Rows are points. The last column is the point's height on a tilted bowl or saddle (a function of degree 2), plus a little noise. Along how many of its main directions does it bend up, bend down or stay straight?

Points (18 x 4):
46; 90; -13; -78
-3; 51; -9; -13
-29; -61; -35; -50
-12; -51; -37; -35
30; 34; -4; -9
41; 48; 30; -30
75; 76; 16; -71
-4; -12; 6; 0
36; -15; -33; -9
48; 18; -36; -17
-24; -41; 3; -20
10; -5; -42; -12
-18; 35; 88; -81
-16; -2; -38; -7
-39; 12; -30; -1
9; 15; -45; -14
-12; 4; -31; -3
-9; 4; -57; -22
Directions: 0 up, 2 down, 1 straight

Points (26 x 5):
20; -8; 25; -6; 23
47; -43; -16; -33; 23
33; 33; -57; 45; 39
33; 19; -16; 37; 16
-47; 28; 15; -5; 41
-19; -22; 14; -20; 18
-31; 22; 20; 0; 32
70; -40; -1; -21; 40
54; -40; -1; -11; 26
37; -7; 14; 22; 23
26; -49; 21; -8; 19
36; 15; 3; -11; 21
-7; -63; 49; -23; 40
57; 21; -62; 45; 55
-14; -45; 34; -60; 25
3; 29; -12; -6; 15
15; 54; 59; 51; 68
-7; 31; -75; 11; 63
6; -22; 65; -35; 62
77; -1; -45; -48; 69
-11; -7; -23; -30; 17
14; -60; 53; -13; 47
8; -15; -9; 33; 9
-4; -26; -3; 95; 9
17; -27; -9; 12; 9
-15; -15; -16; -54; 15
Directions: 2 up, 0 down, 2 straight

Points (47 x 7):
16; -27; -7; 54; 7; 33; 18
-3; 54; -2; -4; 7; 5; 25
13; -49; -35; 20; -46; 19; 65
29; -37; 3; 2; -16; 1; -18
25; -3; -31; 25; 5; -15; 10
-33; -19; 44; -26; -68; -13; 83
8; 81; -37; 2; -20; 0; 87
6; -9; 17; 5; -16; 10; -1
18; -67; 29; 17; 26; -4; 13
-18; 52; -13; -15; -28; -21; 19
0; 5; 6; -16; -56; 35; 43
-34; 5; -6; 36; -37; -42; -24
-61; 70; -8; -26; 19; -37; 1
-59; -29; -31; -49; -19; -5; 40
-15; -34; 25; -47; -26; -48; -5
-17; 40; 59; 54; -12; -44; 64
6; 0; -33; 21; 26; -35; 14
33; 19; 29; 63; -6; 33; 19
-3; -7; 27; 27; 49; -21; 41
-4; -7; -53; -25; 31; -6; 37
9; -19; -39; -19; 9; 42; 15
-2; -17; -9; 16; -3; -15; -4
26; -24; -12; -2; 10; 34; -22
-49; -11; -2; 18; -22; 7; -11
2; 24; 26; -12; -15; -37; 9
15; 38; -2; -2; 44; -27; 41
10; 42; 3; 24; 34; 34; 12
1; 22; -12; -22; -25; 18; 19
29; 6; -15; 54; 44; 29; 32
-28; -7; -44; 4; -6; -15; 7
15; -14; 61; 24; -12; -13; 40
-47; 5; 17; -7; -24; 31; -5
38; -1; 1; 21; -49; 2; 27
13; -37; 18; 18; -18; 19; 9
1; 74; 47; 4; -6; 4; 74
28; -35; 6; 37; -17; 26; 7
-41; -5; 23; -18; -31; -5; 14
34; -12; 95; 51; 33; 18; 95
-4; -38; 22; -23; -1; 9; 9
-30; 44; 19; 22; 3; -25; 0
-17; -6; -40; 3; 40; -12; 33
-29; -6; -29; -31; -18; 21; 25
6; -22; -3; -13; 44; -14; -1
-20; -18; 10; -16; 3; -19; -4
33; -28; -13; 16; -11; -45; -34
2; 18; 53; -14; -22; 41; 29
34; -31; -46; 30; -40; 21; 59
Directions: 4 up, 2 down, 0 straight

Points (39 x 7):
-33; -14; -22; -39; 29; -77; -25
7; -47; 27; -39; 30; -4; 1
14; -68; 19; 4; 27; -24; 41
39; 9; -32; -16; 9; -6; -37
1; -10; 53; 91; -33; -16; 40
-30; -63; 7; -32; -12; 49; -28
35; -24; -24; 0; -40; 14; 45
-30; 22; 23; -30; 29; 5; -48
3; 23; -13; 50; -19; 5; 27
-29; 46; -11; -7; 2; -13; -25
-28; -4; 58; 44; -33; 8; -14
-20; -20; -2; -19; -14; 55; 7
1; -75; -31; 11; 43; -40; 54
-41; -28; 16; 62; 44; 42; -22
13; 56; 21; -35; -30; -33; 39
-16; 8; -19; -28; -16; -12; 0
-2; -64; -8; -19; -5; 5; 4
-21; 37; 11; 47; 29; -32; -11
-8; -54; -29; -59; 36; 27; 3
-39; -16; 15; -55; 12; -11; -56
40; -17; -28; 11; -13; -33; 12
2; -9; -13; -20; 4; -11; -7
32; 40; 57; -33; 60; 3; -56
-4; -43; -22; 16; 1; 18; 25
-39; -6; 13; 6; 5; -8; -51
12; 42; -9; -1; -40; 44; 49
-13; 44; -3; 61; 5; -69; 19
-44; -11; 20; -43; -11; -45; -32
-27; -35; -70; 27; 64; 15; 91
53; 12; -12; -5; 24; 95; -29
-12; -16; -5; 13; 39; 35; 8
-17; 31; 23; 53; -62; -24; 67
-59; 31; -32; 35; 34; -2; -61
-52; -11; -18; -9; 22; 30; -54
57; 1; -54; 37; -32; -14; 23
-26; 51; 12; 21; -28; -23; 18
-25; 13; 4; 38; 48; -14; -12
30; -20; -26; 6; 4; -11; 9
46; -49; -1; 12; 34; 20; 25
Directions: 2 up, 1 down, 3 straight

Points (73 x 9):
-5; 52; 40; 56; -27; -39; 3; 22; -28
-29; 32; 18; 17; -41; 55; 36; 0; -24
12; -8; -43; 9; -31; -6; 28; 16; -24
-34; -60; 8; 5; -16; 36; -5; -18; -33
63; -16; 7; 24; -19; 79; -14; 31; -59
-11; 10; 31; 31; -22; 26; -4; 33; -13
29; -88; -14; 4; -10; -21; 45; -5; -43
10; 2; 26; 12; -46; -3; -59; 18; -34
14; -14; -30; -5; -37; 9; -19; 10; -7
76; -65; 9; -24; -27; 4; -5; -5; -47
80; 2; 0; 2; -11; 46; -63; 1; -34
-77; 87; 7; 17; 39; -25; 22; 23; -48
24; 19; 12; 18; -9; -1; 32; -25; -6
-45; -6; 23; 65; -19; 15; 22; -9; -18
6; -54; -38; -18; 51; 46; -4; 21; -52
-16; -24; 10; -29; 37; 19; -25; 69; -37
40; -13; 26; -14; -14; -15; 59; 4; -36
10; -35; -95; -21; -20; -12; -59; 36; -45
6; 12; 1; -26; 29; 25; -2; -2; -1
48; -53; 34; -12; 10; -59; 41; 8; -49
37; -5; 50; -58; -12; 15; -16; 42; -17
12; -46; -20; 23; -23; -14; -65; -7; -13
-7; -69; -10; 18; -17; -23; 71; -2; -52
15; 8; 30; -75; 28; 2; -27; 51; -10
14; 18; -12; -12; 60; 7; -3; -13; -19
-35; 34; 10; 32; 24; 52; 19; -18; -14
-16; 23; -71; -14; 45; -5; 38; -37; -54
-9; -39; 12; 12; 50; -10; -26; -47; -15
34; 15; 40; 47; -4; -64; -37; 1; -53
-24; 27; -2; -82; 13; -14; 56; -58; -73
-7; -74; 2; 28; 56; 38; -34; 2; -46
5; -27; 37; -55; -26; 26; 45; 46; -36
39; 71; 1; 13; -26; -25; 10; -40; -23
-26; 26; -34; -21; 1; 0; 34; -48; -29
-53; -15; 8; -38; 27; 17; -8; 72; -42
-20; -27; 55; -12; 22; -15; 66; -40; -38
1; -28; -71; -28; 52; -8; 1; 23; -49
13; -19; 42; 11; -5; -15; -7; 20; -11
-23; -44; 19; -65; 14; -13; -36; -21; -7
15; -1; 30; 17; 12; 50; -39; 37; -30
-27; 68; -18; 50; 21; 21; -33; 15; -14
27; 29; 16; 24; 29; -66; -37; -42; -49
-14; 69; -21; -8; -41; -48; -49; -21; -41
-6; 23; 36; -20; -51; -45; 15; 46; -51
-20; -18; 30; 6; -10; -15; 3; -3; -5
22; -42; 28; 8; -19; -31; -7; -42; -22
24; 34; 13; 45; -17; -62; 33; -46; -45
-20; -46; -14; 10; -20; -84; 47; -62; -65
21; 51; -47; 0; 25; 10; 57; 77; -70
-48; 56; 4; -41; -11; 60; 18; -9; -24
36; 89; 50; 5; 45; 44; 53; 30; -15
-49; -23; -37; -68; -15; -13; 10; 55; -54
-15; -58; -6; -13; -23; 2; -4; 23; -24
-5; 24; 64; -29; 10; 32; 2; -6; -7
4; 53; -15; 61; 12; -9; 37; -32; -2
-9; -28; -5; -29; 12; 12; -24; -4; 1
2; -28; -34; -13; -21; 2; -18; -10; 0
23; -18; -46; 13; -80; -22; -30; 17; -49
21; -18; -21; 27; 19; 10; -41; -71; -7
-6; 25; -28; 53; -1; -19; -49; 10; -15
38; 15; 32; 77; 32; 1; 6; 60; -43
16; 50; -29; -71; -2; 3; 55; 0; -31
-6; -68; -37; 11; 13; 5; 67; 42; -73
3; 7; 11; 69; 22; 69; 17; -60; -32
17; -8; 25; 1; -3; 37; -32; -10; -7
34; -41; -10; -10; 18; 44; 51; -62; -59
-3; -4; -21; 27; -32; -4; -21; 49; -34
-16; -5; 45; 5; 17; -95; -21; 11; -51
23; -45; -35; 32; 19; 16; 25; -3; -21
12; -17; 17; 9; 20; 29; 22; 13; -9
-6; -3; -52; 34; -11; 17; -10; -18; 2
29; 29; -26; -66; -17; -17; 80; 3; -62
-35; -9; -3; -2; 18; 39; 0; 13; -16
Directions: 0 up, 5 down, 3 straight

Points (72 x 9):
-18; -49; -40; -19; 40; -10; -3; 12; 24
-16; 16; -9; -11; -29; -19; -40; -55; -1
-38; 40; -42; 25; -27; -24; 19; 33; -37
12; -10; -34; 15; 0; -7; -8; -4; -7
-15; -35; 12; -14; -62; 21; -4; 30; -12
-37; 18; 44; -22; -14; 46; -26; -25; -4
37; 59; 1; -52; -12; 5; -20; 52; -34
0; 77; 15; -20; 8; 8; -90; -35; -16
-12; 42; 35; -16; -26; -47; -31; -27; 4
32; 43; 2; 13; 17; -31; 21; 14; -25
-42; -47; -16; 17; -21; 23; 18; 33; -31
19; -46; 11; 32; -16; -49; -4; 31; 18
-14; -14; -13; 38; 31; 28; 67; 34; -38
-25; -48; -45; -54; 6; -20; 9; -53; -44
45; 0; 23; -4; -18; 33; 36; -9; -17
-50; -36; 33; -16; -26; 46; 3; 12; -10
23; 21; -10; -24; 23; 12; -44; 41; -1
19; 15; -65; 36; 11; -2; 2; -43; 33
-35; -8; -22; -43; -9; -42; -12; -23; 6
-3; -11; -6; -50; 24; -17; 33; -7; -8
-25; -4; 30; -42; -76; -24; 33; 39; -22
-18; 5; 15; -18; -1; -19; 30; 18; -27
24; 30; -17; -20; 18; 56; 15; 8; -20
26; 23; -28; 34; 19; -20; 23; -2; 1
-28; -23; -35; 40; -28; -44; 34; 28; -21
-6; -19; -1; 28; -14; 5; 1; 20; -22
77; 22; -11; 4; 31; 42; -34; -1; -6
-62; 12; -33; 19; -35; -31; -7; 74; -28
-6; 45; -5; 16; 79; 13; 15; -29; 40
18; -21; 33; 29; 50; 25; -34; -19; -16
41; 3; -58; 24; -16; -40; 0; -21; 32
-14; -13; 3; -8; -3; 51; 8; -11; -34
44; 38; -4; -31; -41; -28; -61; 44; -16
14; -32; 6; -69; -10; 30; 37; 8; -5
-13; 51; -21; 3; 89; 74; -43; -9; 60
6; 80; -8; 44; -27; 78; -12; 30; -95
-27; 6; -43; 62; 11; 76; -28; 39; -17
-68; -60; 32; 27; -48; 19; -31; -13; 33
9; -19; 0; 35; 51; 17; -13; -46; -16
2; -33; 4; -12; 12; -71; 39; -43; -26
17; 34; -60; -8; -3; -8; 16; -17; 12
9; 41; 61; 11; -31; 18; -28; -10; -29
17; 8; 17; 26; 24; -18; -30; -35; -28
-73; 24; -8; 29; -60; 17; -10; 49; -50
-7; 8; 41; 2; -4; 35; -66; -2; -22
1; -36; 14; 18; -18; -14; 47; -52; -15
8; 9; 69; 8; 41; 15; -18; 13; -10
53; 13; -6; -51; -58; -2; -2; 23; 2
5; 10; 1; 4; 41; -23; 21; 21; -8
-14; 39; -13; -24; -12; 14; 88; 30; -87
58; 41; 46; 8; 53; -29; -45; -21; -61
-37; -2; -13; -9; 40; 12; 17; 10; 1
6; -34; 66; 49; 13; -68; 8; -5; 15
-44; -8; -19; -65; -74; -41; 36; -42; 16
-18; 6; 27; 42; -20; 10; 35; 14; -40
-10; -4; -90; 12; -9; -95; 15; 7; 52
24; -19; -62; 61; 26; 0; 9; -38; 40
15; -60; -2; -20; 11; 33; -5; 60; 46
-42; 9; -25; 51; -54; 47; -33; 8; -18
36; 20; 7; -20; -35; 5; 75; -21; -7
-25; -20; 8; 10; 12; 6; -32; -25; -16
-23; 9; 32; 16; -85; -53; -10; 19; 20
52; 28; -62; -2; -30; 19; -3; 19; -2
52; -26; -17; 28; -1; 5; 10; -10; 9
15; 10; 40; -56; -11; 44; 27; -12; -10
24; 15; -21; -32; -78; -10; 23; -52; 32
-41; -24; 32; 38; -28; -5; 13; -12; -1
24; -35; -24; 28; -9; -61; -28; -21; 9
-20; -42; -30; 21; 15; 14; 37; -29; -30
15; -10; 3; 9; 69; -51; -5; -7; 2
-43; -22; 11; -82; -9; -31; 45; 10; 7
13; 47; 10; 0; -29; -40; 16; 30; -48
Directions: 5 up, 2 down, 1 straight

Points (69 x 9):
-18; -21; -28; -45; -52; 4; 25; -14; -25
6; -29; -13; -25; -52; 81; -10; -10; -61
20; 13; -19; 3; 29; -59; -16; 15; -15
0; 33; -4; -43; -25; -53; 14; 3; -34
-29; -3; -8; -6; -3; -22; 3; 0; -13
-42; 54; -3; -23; 10; -27; -3; 20; -43
-8; 0; 0; 57; -67; -20; 14; -23; -30
-3; 16; -58; -16; -21; 35; 1; -11; -19
-1; 34; 13; 31; 60; -19; -61; -30; -25
-4; -24; -3; 18; -8; 1; 47; -25; -17
9; -36; -42; -31; -10; 19; -5; 41; -29
6; 17; -36; -9; 38; -9; 29; -27; -14
-5; -3; 27; -12; -3; -23; 5; 31; -12
30; -30; 11; -17; 38; -30; -28; 1; -9
-10; -5; -48; 26; -37; -13; -3; 34; -17
-62; 59; 3; -55; -14; -62; -21; 23; -95
30; 14; -8; -20; 7; -16; -19; 25; -11
-16; -28; -5; 13; -12; 41; -9; 18; -21
-38; 18; 35; -5; -1; -9; 20; -13; -27
8; 0; 22; -16; 27; 20; 22; -1; -13
19; 23; -2; -63; 16; -9; 16; 14; -21
-27; -15; 4; 11; 6; 20; 65; -37; -35
20; -42; -5; 15; -22; 12; -21; -5; -15
2; 16; 26; -23; -24; 95; -1; -45; -70
41; -28; 7; -16; 51; -28; 24; 37; -22
5; 36; 21; -52; -2; 30; -31; -35; -34
9; 2; 24; -40; 4; -40; 22; 21; -19
14; 0; 13; 40; -43; -6; -14; 26; -16
20; 39; 9; -5; 49; 3; 27; 33; -21
-25; -67; -8; 8; -36; -5; 0; 34; -35
-9; -32; -23; 37; -18; 29; -82; -25; -38
20; 33; 4; -30; 35; 39; -8; -38; -32
22; -33; -17; -39; -12; 41; -16; 25; -32
12; -3; 13; 2; 8; -31; -6; -1; -5
82; 40; 22; 8; 11; 15; 1; 28; -46
12; -15; 82; 29; -65; 31; -40; 17; -60
7; -57; -26; -8; -23; 1; 57; -22; -30
28; -41; 58; -6; 52; -27; 28; -19; -27
1; -13; -23; -45; 17; 24; 10; 43; -27
-4; 33; 31; -46; -28; -58; 5; 44; -53
-10; -10; -15; 20; 3; 41; 1; -15; -14
-2; -14; 15; 5; -18; 11; -51; 19; -17
16; 18; -42; 18; -11; 19; 10; -6; -6
20; 55; -2; -6; 25; -6; 0; 4; -18
-16; -3; -11; -8; 4; 9; 19; -33; -12
-21; 5; 14; 16; -37; 8; 7; -4; -20
2; 34; 43; 43; 11; 20; -18; -53; -29
-18; 10; 17; -10; 40; -21; 41; 32; -20
37; 2; 39; 28; 33; 19; 10; -37; -27
-13; 0; -5; 38; 9; -13; -20; -31; -6
12; -5; -18; -39; -54; -16; -35; 31; -31
-3; -13; 36; 1; 18; 6; 10; 60; -12
-11; -11; 26; -34; -31; -9; -5; -15; -19
2; -5; -7; -24; -8; 8; -41; 11; -13
15; 1; -9; -1; 36; 18; 61; -11; -28
37; 28; 26; -13; -16; 39; 42; 6; -42
44; 4; 25; 59; 18; 10; -9; -7; -11
-3; -14; -3; 35; -2; -7; -30; 9; -3
-48; -11; -7; -61; -45; -32; -40; 29; -57
4; -20; 49; -5; 31; -19; -28; -7; -6
-20; -41; 34; 36; -11; -3; 28; -16; -23
31; 16; -10; 32; -14; 48; -15; 10; -19
27; -7; -46; 37; 6; 26; -3; 20; -9
-52; 7; -35; -58; 16; 13; 24; -22; -38
-41; 13; 11; -22; 7; 5; -8; -10; -20
-34; 3; -12; 32; 0; -16; -4; 51; -19
-12; -20; 6; 35; -44; 46; 37; 26; -41
-49; -40; 17; 18; -22; -24; 21; 21; -36
15; -14; -52; -13; 10; -17; 3; -47; -7
Directions: 0 up, 6 down, 2 straight
